Each row is a point. Any point is a mix of the corners, with weights that add up to 1. It lies inside the corners' shape when no weight is negative. Is each point inside? If not, which corners have a negative weight?
(in the rows, 128 means zero)

Corners:
(1): [126 158 117]
(2): [103 165 150]
(3): [139   7 174]
(4): [162 126 182]
Points:
[127 143 126] -> inside
[115 148 155] -> inside
[126 152 123] -> inside
[154 127 173] -> inside
[130  91 154] -> inside
[124 173 134] -> outside (3)
[134 118 174] -> outside (1)
[126 115 149] -> inside
[130 148 134] -> inside

Corners:
(1): [158  88 161 129 146 104]
(2): [134 101 156  89 123 147]
(3): [139 152 138 119 128 150]
(4): [166 113 177 138  90 145]
(5): [149 113 157 112 101  90]
(6): [118 122 100 138 113 144]
(7): [161 131   7 119  97 113]
Points:
[131 128 176 116 115 139] -> outside (1, 7)
[155 108  90 117 106 112] -> outside (3)
[152 126  49 122 103 120] -> inside
[121 135  80 117 108 126] -> outside (1, 4)
[136 128 111 125 108 142] -> outside (1)
[153 106 127 121 113 111] -> outside (3)

Corners:
(1): [164 100 147 117  25 147  70 152 142 205 109]
(2): [ 85 146 160 188 137 100 118  91 102 140  97]
(3): [113  75  63 168 192  83 120 171 129 161  83]
(4): [175 109 150  62  71 118  87  87 120 162 152]
(5): [194 116 117 155  70 154 101 105 168 163 139]
(6): [174  70 143  85  69 176 139 129 100 189 146]
(7): [125 176 152 137 119 100 155 121  96  92  93]
(8): [ 60 157  56 169 137 111 127  90  93 118  89]
(9): [ 79  71  85 155 145 129 117 129 158 113  83]
(10): [ 75 111  81 174 184 127  94 192 122 134 112]
(11): [ 76 193 129 165 138  92 155 106 162 154 121]
(12): [176 134 161 100  91 190 108 101 141 186  90]
Points:
[141 118 133 126 106 145 116 117 130 159 105] -> inside
[138 102 124 120  97 144 118 123 122 161 116] -> inside
[122 113 135 140 114 133 121 116 118 154 111] -> inside
[132  95 113 131 120 130 124 135 124 162 113] -> inside
[ 99 132 122 135 132 109 128 122 125 147 108] -> outside (5)

Corners:
(1): [137 138 122 124 117  90  96 148 194 123 115 146 138 132 152 120 129 106]
(2): [144 117 141 125 113 108 137 130 108 128 109 112 131 136 115 132 129 138]
(3): [125 130 140 129 172 128 139 124 114 117 122 127 115 137 114 129 123 119]
(4): [139 140 140 121 117 149 106 135 124 157 128 153 126 139 118 143 140 115]
(5): [142 120 114 121 118 126 116 151 138 119 121 164 139 144 123 122 110 148]
(6): [126 132 140 129 145 128 135 110 120 121 143 124 123 145 148 148 120 122]
(7): [137  87 138 138 121 143 172 148  93 129 123 116 141 133 133 128 125 137]
(8): [141 134 118 157 150 121 163 145 113 142 105 112 140  78 138 143 100 127]
(9): [138 114 161 143 148 145 113  95 130 117 113 111 120  94 120 114 119 121]
(10): [148 140  46 153 114 123 131 151 138 123 129 129 147 150 121 121 136 174]
(11): [137 125 154 143 159 145 120 116 121 135  96 119 154 117 117 145 110 113]
(12): [116 114 131 157 132 133 103 127 166 117 113 173 128 148 110 140 129 118]
(13): [107  89 118 110 122 132 108 139 127 116 148 117 123 142 117 147 134 145]
(14): [153 137  65 121 114 127 109 139 144 120 115 168 145 161 122 137 123 110]
(15): [ 93 132 121 120 127 105 137 128 103 141 167 118 140 158 150 131 115 111]
(16): [145 137 127 123 120 111 126 137 151 172 111 129  92 136 151 125 108 140]
(17): [125 131 115 123 157 143 249 143  90 140 136 101 154 143 109 149 105 139]
(18): [ 13 101 154 106 126 160 110 124 133 116 150 107 132 135 132 133 143 138]
(19): [140 131 157 144 122 152 109 138 122 130 115 110 121 127 113 127 113 113]
Points:
[127 123 130 133 129 131 133 133 130 132 123 125 135 131 129 135 119 126] -> outside (3)
[109 111 153 126 137 127 117 121 128 121 125 129 134 127 129 141 134 106] -> outside (5, 10, 16, 17, 19)
[152 142 120 136 137 123 128 128 130 135 116 128 130 129 128 128 114 125] -> outside (7, 12, 13, 18)
[131 122 126 131 132 127 144 137 119 131 123 125 136 131 127 134 117 131] -> inside
[133 126 127 135 132 132 133 131 128 131 120 129 133 130 126 129 121 130] -> outside (13)

Corners:
(1): [162  86 133 114 124  87 162 134 170  91 127  85 161 203  90 146 171 121
 113  78]
(2): [109 174  77 136 132 117  85 187 101  79 128 126 158 195 173 128  76 158
  91  92]
(3): [ 88 170 163 160 105 120 125  83 204  79  89 141  92 160 178  93 137 125
 127  58]
(4): [123 155 163 147 154 127 161 191 141 123 168  79 101 139 107 153 117 167
 117 110]
(5): [143 124  92 116 143  68 117 175 157 109  67 136 175  90 107 163 160 154
 107 153]
(6): [188 139  68  75 143  96 140 132  91 126 172 107 111 128  97 151  90 123
  63 170]
(7): [124 104 115  86  63 153 132  97 104 165 107 141 114 159 133 188  88 102
  50  74]
(8): [159  80 106  77 135 103 127 133 129 168 157  52 199 191 173  95 127 116
  59 100]
(9): [150  77  73 110 118 123 148  98 164 135 119  95 160 101  92 190 122 139
  72 160]
(10): [165 170 130 110 111 104  91  84 202 168 188 104 206 223 145 150  93 135
  92  63]
(11): [ 81  79 125  76 136 157 193 186 100 141 131 104 128 100  76  78 134 157
 182 182]
(12): [126 173 148 159  96 141  85 162 149  78 117 150 202 101 179 113  77  88
 111 106]
(13): [ 95 165  85 125 141 148 181 152 186 132  94 117 164 159 154  80 129  90
 175 159]
(14): [135 199  78 139  96 156 110  72  84 191 150 158 131 129 135 175 127 156
 116 122]
(15): [104  91 161  89 209 171 170 154 158 134 143  72 136 110 121  77 129 102
 185 194]
(16): [ 90 154 132 118  55 134  90 152 130 134 106  84 108 141 161 145 161 136
 171 144]
(17): [184 102 141  88 146 129 147 180 163  63 163  87 105 105 194 185 150 125
 119 149]
(18): [179 102  82  96 119 103 102 111 159 189 152  68 175 202 141  70  82  79
 108  53]
(19): [161 112 136 128 121 112 117 172 117 159 170 129  98 161  85 119 135 161
  85 169]
(20): [214 124 122 156 113  78 166 142 107  71  88 125 147 174 146 174  76 133
 103 163]
(21): [ 93 174  97 149 126  85  90 111 137 150 217 150 162 115 177 161 145 149
 141 167]
Points:
[127 150 109 119 118 128 129 132 140 127 135 122 142 135 143 142 106 126
 121 129] -> outside (1, 8, 19)
[135 135 115 119 114 125 124 120 141 133 139 118 145 153 148 125 117 123
 114 120] -> outside (4, 5)
[138 132 121 111 125 126 136 147 135 130 128 108 142 149 136 123 121 126
 124 122] -> outside (9, 21)
[145 148 108 123 127 113 116 136 136 138 146 105 146 144 151 138 117 133
 109 136] -> outside (1, 7, 11)
[138 144 107 123 108 109 127 132 142 122 129 111 157 162 148 151 114 132
 104 102] -> outside (15, 19)
[144 132 109 115 120 116 126 130 144 128 127 115 147 147 146 132 111 124
 109 127] -> outside (1, 4)

Corners:
(1): [121 120 115 141 130 143 127 123 121 133 137 134  98 128 145 173 112 131
 159 138]
(2): [175 137 127 173 131  89  92 115 108 123 125  29 100 104  67 116 128 157
  91 131]
(3): [103 107  77 104 120 161 135 108  97 129 105 249 146 128 193 142 149 128
 106 150]
(4): [ 79 104 102 159 134 149 142 151  95 151 154 146 130 126 102 106 118 158
 135 148]
(5): [156 164 122 153 126  82  84 161 123 149 142 108 147  89 115 136  98 136
 119 123]
(6): [ 70 127 147 132  99 121 114 144 115 138 107 174 147 108 154 127 104 105
 151 108]
(7): [ 70 139  90 120 155 138 142 148 107 131  92 176 130 140 148  91 180 124
 149 121]
(8): [159 158 126 164 118 233 156 124 142 174 112  62 141  98 142 177 160  78
 184 112]
(9): [111 167 108 152 120 179 119  87 138 126 173  81 121 102 150 143 102  98
 137 103]
(10): [129 155  85 136 170 142 199 101 116 139 110 177 154 195 166  95 133 175
 185 107]
(11): [ 61 173 156 168 107 171 116  74 192  99 111  77 104 147  65 143  90 137
 151 140]
(12): [129 157  99 143 148 106 146 137 167 124 165 147 136 136 131  76 151 163
 160 109]
(13): [101 136 160 151 158 153 113 146 102 115 144  93 140  74 119 128 117 152
  99 133]
(14): [ 92 151 149 109 148 175 161 134 136 152 134 147 106  99 121 154  82 128
 149 106]
(15): [140 126 132 129  81 182  41  99 123  83 157 160 171 162 128 136 141  88
 143 119]
(16): [ 57  97 119 106  98 114 115 143 112 158  89 170 190 108 116 192  99 105
 116 104]
(17): [145 152  82  98 150 116 173 118 105  95 121 188 172 123 160  92 110 161
 157 115]
(18): [ 78 129 120 124 101 131 107 108 129 155 162 118 164 135 145 119  95 145
 159 108]
(19): [150 150 159 134 160 112 148 146 158 133 119  58 151 108 101 126  52 137
 110 102]
(20): [148 117  97 143 149 118 126 162 114 139 122 116 126 104 141 142  94 162
 146 103]
(21): [167 150 168 142 131 112 124 194 141 113 124  47 118  86 138 151  95 138
  78  94]
Points:
[100 125 121 127 118 127 121 135 121 139 117 137 155 114 124 151 109 126
 127 113] -> inside
[114 134  98 134 139 128 149 132 118 153 128 143 146 124 141 118 112 145
 149 111] -> outside (1, 11, 13, 15, 21)
[124 135 121 140 129 136 124 133 125 134 133 121 127 118 135 145 111 134
 140 122] -> inside

Corners:
(1): [116 107 118  85 115  97 180 125 143 149 103 113 139 119 152 100 104 136
 140 108]
(2): [129 102 165 119 121 114 116 108 158 136 205 151 117 160 109 127 123 147
 139 157]
(3): [142 154 119 126 131  89 150 133 160  98 248 119 130 110 151 113  98  75
 118 129]
(4): [128 104 196 134 103 161  95 146 141 106 114 125  91 122 125  97 121 152
 109 131]
(5): [101 127 105 148 102 116 125 168 156 131  97 172 136 105 134 112  54 137
 128 102]
(6): [119 148 109  84 107 160 115 186 128 147  81 114 183 150 153 113 123 140
 133 146]
(7): [139 239 245 103 102 117 191 234 148 155 148 108 113 139 132 224  75 130
 110 119]
(8): [130 115 109 161 152 175 153 105 107 167  89 132  96 114 107  99 145 109
 156 135]
(9): [132 140 163 105 212 155 106 138 133 102 109 135 104 148  93  79 131 127
 111 147]
(10): [176 105 116 107 144 114 128 122 164 127 116 122 141 107 145  96 164 111
 123 209]
(11): [120 126 106 122 109 116 101 120  95  96 104 115  92 136  67  85 132 121
 207 125]
(12): [138 136 102 103 124 124 151 107 157 178  84 128 112 110 130 123 134 143
 111 118]
(13): [124 128 113 178 142 117 130 126 165 147 108 121 108 144 128 206 127 122
 126 127]
(14): [123 162 188 101 131 128 136 133 142 131 159 167 122 135 159  83 129 116
 146 154]
(15): [140 120 108 102 110 115 105 113  91 149 118 134 112 148 136  90 130 113
 105 164]
(16): [106 145 143 158 134 108  95 190 141 142  84 142 118 118 125  94 148 152
 114 117]
(17): [116 149 128 107  97 113 194 124 138 136  82 153 186 125 131 249 146 127
 106 108]
(18): [113  99  95  84 128  99  94  93 130 132 143 123  91 112 114  92 125  46
 179 131]
(19): [215  99 110 197 149 130 106 134 138 135  86 160 122 196 102 229 148 110
 113 131]
(20): [150 153 104 106 115 131 140 103 114 148 147 113 204 113 150 140 117 118
 132 128]
(21): [109 130 113 133 121 117 138  97 135 146 130 119 161 140 105 110 127 106
 110 146]
Points:
[126 136 147 120 123 129 126 142 136 133 136 133 104 140 124 112 101 116
 136 129] -> outside (10, 16, 17, 20)
[122 134 122 110 134 128 140 118 134 129 122 140 141 129 128 109 123 126
 133 141] -> outside (4, 7, 16, 18, 19)
[134 141 133 131 131 129 125 141 131 138 117 125 115 136 123 124 114 119
 130 122] -> outside (2, 10, 17)
[135 132 125 119 123 116 128 132 141 132 128 127 132 134 123 138 122 123
 126 132] -> outside (8, 14)
[131 144 140 121 137 126 136 139 139 135 115 126 127 129 126 129 134 121
 128 132] -> outside (2, 5, 15)
